Every row gives one point. The points of each table are mixes of a few directions, plus a little noise. Count the directions of each table, and those that both share. Where both have some left over, give the other angles between the two spaces (their principal angles), to ten degrees, smallest first.

First (4 x 3):
[[-0.6  3.8 -1.3]
 [-0.9  5.7 -2.0]
 [ 0.6 -3.6  1.4]
 [ 1.1 -5.7  1.9]]
Second (7 x 3):
[[-6.8  0.2  1.9]
 [-3.4  1.6  0.4]
 [-0.2 -5.8  2.2]
 [ 4.6 -0.1 -1.3]
 [ 2.2  3.7 -2.1]
 [ 4.3  2.5 -2.2]
 [-0.7 -2.2  1.1]]
Directions: first 1, second 2, shared 1

First (6 x 4):
[[ 0.1  5.6 -0.6 -3.7]
 [ 0.0  2.1 -0.3 -1.4]
 [-0.1 -3.9  0.5  2.5]
 [-0.1 -3.5  0.5  2.2]
 [ 0.1  6.3 -0.8 -4.1]
 [-0.1 -6.7  0.8  4.4]]
Second (6 x 4):
[[-1.2 -8.8  0.8  4.1]
 [ 3.9  0.3  1.3  5.9]
 [-1.5  2.0 -0.8 -3.8]
 [ 0.1  1.6 -0.1 -0.8]
 [-2.0  1.5 -0.9 -4.2]
 [ 0.5  3.1 -0.3 -1.3]]
Directions: first 1, second 2, shared 1

First (6 x 6):
[[-1.0 -0.2 -0.6  3.7  0.8  1.3]
 [ 2.7  3.1  1.7 -2.3 -2.9  3.9]
 [-2.6 -6.7 -1.2  2.0  1.5 -7.3]
 [ 1.6  1.4  0.8 -5.8 -0.9 -1.2]
 [-2.2 -1.2 -1.8  0.3  3.5 -3.1]
 [ 1.7  3.6  1.2  2.2 -2.2  6.3]]
Second (8 x 6):
[[-1.1 -1.3 -0.6 -6.6 -7.5 -2.8]
 [ 0.5  0.4  0.3  2.7  3.0  1.0]
 [ 0.9 -6.3  1.9  3.2  0.0 -4.5]
 [-0.1  7.3 -1.4  1.8  5.6  6.6]
 [-0.4  1.2 -0.6 -2.2 -1.6  0.5]
 [-0.9  2.6 -1.1 -4.0 -2.8  1.2]
 [ 0.2 -1.4  0.4  0.7  0.0 -1.0]
 [ 1.0 -2.5  1.2  4.5  3.3 -1.0]]
Directions: first 3, second 2, shared 1; angles 40

First (10 x 8):
[[-5.4 -4.4 -4.0 -1.6  1.1  0.9  1.4  0.0]
 [-2.8  2.8  2.1 -1.1  0.4 -1.7  2.1 -4.7]
 [ 1.2 -2.3 -1.9  0.6 -0.1  1.3 -1.2  3.1]
 [-4.6  0.5  0.2 -1.7  0.8 -1.1  2.3 -4.0]
 [ 8.2 -0.3  0.3  2.9 -1.4  1.7 -4.0  6.5]
 [ 6.9  2.7  2.7  2.2 -1.3  0.1 -2.5  2.7]
 [ 1.1 -6.5 -5.3  0.8  0.1  3.1 -2.2  6.9]
 [ 1.3  4.8  4.1  0.2 -0.5 -1.9  0.6 -3.5]
 [-0.1  0.9  0.7  0.0  0.0 -0.4  0.2 -0.9]
 [-5.9  1.8  1.1 -2.2  0.9 -1.9  3.3 -6.2]]
Second (7 x 8):
[[ 5.8  4.1  0.2  0.1 -2.2  0.0  3.4 -1.9]
 [-0.7 -3.5  1.9 -1.7  0.4 -6.0 -2.1  6.4]
 [-1.1 -0.8  0.3 -0.1  0.3  0.1  3.6 -2.2]
 [ 2.5 -0.5 -1.9 -3.2 -1.2 -0.8  7.7  0.2]
 [ 0.0 -0.4 -0.6  1.1  1.6  6.2 -5.6  3.0]
 [-3.6  1.9 -3.9  0.2 -0.7  0.8 -1.0 -5.2]
 [-2.9 -0.9  4.0  3.6  1.9 -0.2 -6.0 -0.2]]
Directions: first 2, second 5, shared 1; angles 30
